Every row gives one point. To make a cloud, some directions were put in groups of two or more. Within a group, all points are equally far from the middle, so they leave a hole (a ring in 2 directions, a hollow ball in 3). The other directions are filled evenly. Then the cloud was stretched, turned, moved and blurred a little. Count the holes, and give their numbers of directions, smallest first.
In the rows, 128 means zero.

Cloud (13 x 2):
[[169 141]
 [138 194]
 [112  96]
 [128 194]
 [122  91]
 [149  97]
 [170 145]
 [161 176]
 [124 193]
 [150 188]
 [117  93]
 [ 93 135]
 [ 99 167]]
Holes: 1 (2)

Cloud (22 x 3):
[[151  82 116]
 [151 118 168]
 [117 106 155]
 [190 127 140]
 [145 116 194]
 [ 96 106 125]
 [160  92 142]
 [131  88 122]
 [132 100 105]
 [132  68 111]
 [171 110 182]
 [141 166 108]
 [173 108 125]
 [168 120 183]
 [180 125 154]
 [ 91  75 192]
 [154  91 105]
 [205 152  95]
 [209 119 141]
 [159  97 178]
 [149  73 158]
 [102  86 198]]
Holes: 0

Cloud (28 x 4):
[[100 131 101 175]
 [175 155 154 129]
 [ 85 174 158 116]
 [102 131 177  78]
 [179 114 156 101]
 [146 142 215 118]
 [ 57  82 138 120]
 [102 136 104 173]
 [134  69 126 161]
 [ 48 119 137 157]
 [ 88 173 164 107]
 [155 109 191  90]
 [134  73 107 152]
 [ 98 160 180  91]
 [ 97  81 188 167]
 [118 167 118 153]
 [ 75 106  83 161]
 [139  71 114 146]
 [ 87 102 158  83]
 [139 111 140 182]
 [136  93 163 182]
 [ 78 113  97  93]
 [ 74  95 185 161]
 [138  77 101 139]
 [ 65 102 108 100]
 [178 151 154 119]
 [ 81 105  80 109]
 [153 151 110  99]]
Holes: 2 (2, 2)

Cloud (54 x 6):
[[102  61 157 147 129  86]
 [123 123 146 181 193 158]
 [125 114  62 141 169 122]
 [137 138  90 163  61 119]
 [155 129  79  89  80 111]
 [110 202 118 171 163 120]
 [112 160  87 132  58 106]
 [ 73 123 192 111 134 124]
 [120 133 115 179 201 115]
 [ 99 160 200 144 172 130]
 [ 77 143 193  97 167 116]
 [ 65 142 146  72 154  94]
 [141 161 125  77 129  56]
 [128 157 135 115 153 193]
 [ 80 175 143  85 189 100]
 [113 147 184 137 205 150]
 [192 104 147 120 181 138]
 [143 111 176  78 135  77]
 [161 165 163 170 151 165]
 [182 176 123  89 162 110]
 [127 114 103 123  98  44]
 [ 74 112  95  90 127  86]
 [152 182 127 152 120  63]
 [ 82 188 116 124 187  95]
 [ 99 154 173  90  90 131]
 [181 180  76 133 137 115]
 [107 216 132  96 114  91]
 [102 128 141 104 108 176]
 [141  60 132 103 149 144]
 [105 131  97 183 117 154]
 [ 86 175 120 151 186  91]
 [118 133 121 191 176 156]
 [105  78 142 159 141 162]
 [121  68 115 151 107  69]
 [137 143 189 105  89 107]
 [120 113 122  64 120  66]
 [152 145 167  73 132  79]
 [ 83 126 198 140 169 107]
 [151  76 124 155  81  81]
 [ 98  96 102  82 144 139]
 [123 157 168 176 182 157]
 [107  77 128  74 133 117]
 [145 103 174 151 165  66]
 [ 65 172 126 139 155  77]
 [140 142 127 189 128 172]
 [125 166 181  86  97 110]
 [ 85 143 124  86 103 156]
 [108 176 191 121 181 146]
 [134 143 147 132 145 195]
 [ 92 141 193 121 102 128]
 [ 95 111  64 125 142 126]
 [127  73  86 170 146 118]
 [113 135 144 102  90 168]
 [147 117 177  78 134  78]]
Holes: 3 (2, 2, 2)

Cloud (78 x 8):
[[131 154 141 182 116 104 124 103]
 [127 154 106  66 152 198 105 190]
 [191 123 136 102 126 173 152 114]
 [ 92 165 198  91 146 151  57 112]
 [113 124 134  93 120 225 145  83]
 [ 47 114 146  77 104 175 171 141]
 [ 64  93 146 126 105 109 124 163]
 [109 153 153 105 142  71  67 161]
 [140  77 127  86 131 211 120 138]
 [143 122 109 104 136 164 140  45]
 [125 164 195 154 146 139 156 129]
 [ 76 198 157  70 138 166 121 138]
 [148  64 128  95 124 176 129  98]
 [151 155 124  70  72 197 149 111]
 [144  77 102  99 125 152 114 177]
 [112 188 106  74 124  95 115 172]
 [151  95  83 114 119 178 177 137]
 [ 94 119  78  51 103 141 153 180]
 [102 113 108 144 163  96  71 151]
 [ 97 151 145  56  91 159 120  66]
 [ 43 145 134  94 122 178 169 159]
 [103  84 189  94 179 149 122 123]
 [153 121  96 138 139 153 185 152]
 [166 127  66  72 119 141 110  98]
 [ 82 131 179 160 109 155 133 118]
 [ 89  96 133 126 100 156  96 169]
 [ 83 145 110 159 176 156 120 168]
 [ 95  97  96 116  95 132 151 193]
 [130  94 118 101 138 120 145  67]
 [133 150 132  51 155 202 157 128]
 [142 118 126  27 110 169 113  97]
 [158 173 181  77 171 140  72 114]
 [151 137 127 153 115 188 126 127]
 [141 132  81 126  78 170 144 146]
 [163 179 147 128 188 117  94 126]
 [ 64 176 139 121 103  89 121 131]
 [164 154 160  40 128 145  78 122]
 [150 176 129 152 154 154 145 146]
 [ 97  79 177 142 136 107 114 108]
 [136 127 147  44 146 218 129 140]
 [101 147 131  27 106 196 129 173]
 [ 79 152 200  93 137 198 130 131]
 [125 151 107 152 177 149 100 180]
 [117 163 169  66  56 129 144 111]
 [165 117 167 107 100 165 165  81]
 [101 158 123  61 112  88 141 176]
 [122 116 175 156 170 154 107 168]
 [ 61 154 129 121 107 138 101  95]
 [173  77 124 115 125 164 136  89]
 [129  82 116  96 133 169  61 100]
 [124  72 122 108 156 133  71 110]
 [112 161 113 168 176 153 104 121]
 [117  83  66  89 152 161 142 150]
 [103 197 133 114 186 134 104 151]
 [126 132  75  79  85 117 162 172]
 [ 96 132  98  71 150 193 155 200]
 [ 94 150 146  93 165 109 144 207]
 [130 104 116 135 116 160 188  78]
 [158 157 139  45 150 181  71 138]
 [ 80  75 117  88 171 167 127 125]
 [ 95  98 131  90 128 165 112 211]
 [143 150 174  66 155 115  85 169]
 [114 112  95  96 123 176 102  61]
 [ 90 151 113  91 129  69  91 144]
 [103  99 143  48 134 147  67 154]
 [ 74 131 131 116  78 162 182 106]
 [125 205 107  77 108 164 117 122]
 [130 159 226 109 150 127 119 113]
 [101 134 149  76 107 160 136 215]
 [138 176 201  99  88 135 117 106]
 [ 63 147 127 163 145 141 125 164]
 [126 148 196  80 175 117 132 123]
 [120 170 106  52  70 176 119 107]
 [189 135  79  89 116 136 138 128]
 [102  93 143 128 156 214 112 126]
 [114 113 130  75 110 120  79 193]
 [101 106  73  84 152 110 111 151]
 [121 119 149 103  63 136 141 172]]
Holes: 1 (8)

Cloud (81 x 8):
[[197  85 115 159  74  87 177 137]
 [101  97 180 101 115 101 136 122]
 [149  84 144  86 118 103 110  95]
 [125  62  99 119 153 131 180 163]
 [191 103 182 138  90  82 146 120]
 [153 127 140 129 129 106 224  88]
 [113 102 141  64 137 165 145 137]
 [150  62 142 133 188 128 167 150]
 [194 129  70  89 120 138 120 200]
 [ 94  72  62 141 125 123 128 163]
 [131  80  64 120 101 114  81 170]
 [131  96  85 116 159 115 180 182]
 [155  56 130  88 129 131  80 121]
 [107 141  63 144 145 167 115 173]
 [142 160 156 135 143 110 112 150]
 [112  76  95 149 115 199 123 147]
 [193 137 175 155 165 122 140 149]
 [122  91  44 133 153 158 177 142]
 [182 137  84  94 147 146 144  95]
 [ 88 144 138 120 130 181 134 152]
 [ 98 142  49 148 131 181 131 113]
 [156 170 139 138 165 124 141 152]
 [197  53  85 110  86 108 124 120]
 [136  59  73 136  96 127 163  90]
 [164 156 104 102 117 129 193 119]
 [158  55 144 127 120 169 157 109]
 [118 127 162 199 129 109 164 137]
 [120 152  96 124 147 104 102 168]
 [171 121  45 116 114 140 150  79]
 [105 122 162 149 176  88 148 152]
 [157 117 167 167  80 108 192  61]
 [212 114 180 155 124 160 124 133]
 [162  93 162 122 148 149 163  80]
 [174 122  97  70  96 175  99 130]
 [169 142 142 149 183 161 135  94]
 [170 114  77 161 147 151 197 159]
 [153 127 141 129 175 169  65 154]
 [130  69  32 116 122 103 143 134]
 [203  95 107 154 111 167 196 128]
 [162 148  87 116  92 145  92 156]
 [128 103 111 147 175  83  95 120]
 [116 124  85 199  77 142 143  88]
 [132 107 117 161 134 117 231  82]
 [164 162 114  99  86 102 152 117]
 [136  95 149 129 116 149 200  97]
 [172  77  61 102 184 167 105 128]
 [110  70  83 139 108 131  97 105]
 [187 107 156 127 148 155 158  79]
 [135  73 195 127 126 132 107 164]
 [207 107 137 168 132 156 195 124]
 [152  72  86 129 105 102  74 155]
 [ 96 111  69 107 141 137 107  89]
 [197 128  95 192 108  84 135 104]
 [238  91  92 142  96 134 119 146]
 [175  40  89 122 149 171 152 134]
 [128 124  72 180 165 106 109 105]
 [174  93 157  78 138  85 154 163]
 [107  72  80 165 125 136 147  83]
 [124  76 103 124 138 113 151 204]
 [169  70 134 140 167 104 189 116]
 [177  79  67 149 158 150  89 190]
 [138  51  56 123 132 120 116 175]
 [223 103 169 165 145 154 135 164]
 [171  85  56  97 170 111  98 156]
 [108  77 107 149 156 122 159 179]
 [150 162 151 117 118 150 108 129]
 [163 126  86 128 115  68  93 141]
 [167  91 133 135 191 158 188 163]
 [117  97  49  74 133 151 125 122]
 [117  76  85 154 139 153 118 192]
 [114  73  68 124 119 158  75 167]
 [154 119  95 153  94 176 130 189]
 [153 151  89 122 108  48 125 128]
 [ 93 114 108 117  58  95 155 150]
 [112 171  57 146 165 145 149 111]
 [107 159  95 140  84 159 188 103]
 [128 123 140 122  74 156 148 168]
 [116  88 137 191 151 144 136 115]
 [157 103  86 156 157 191  73 152]
 [219  76 149 130  94 165 168 138]
 [180  90  89 130 102 184 192 131]]
Holes: 2 (3, 4)
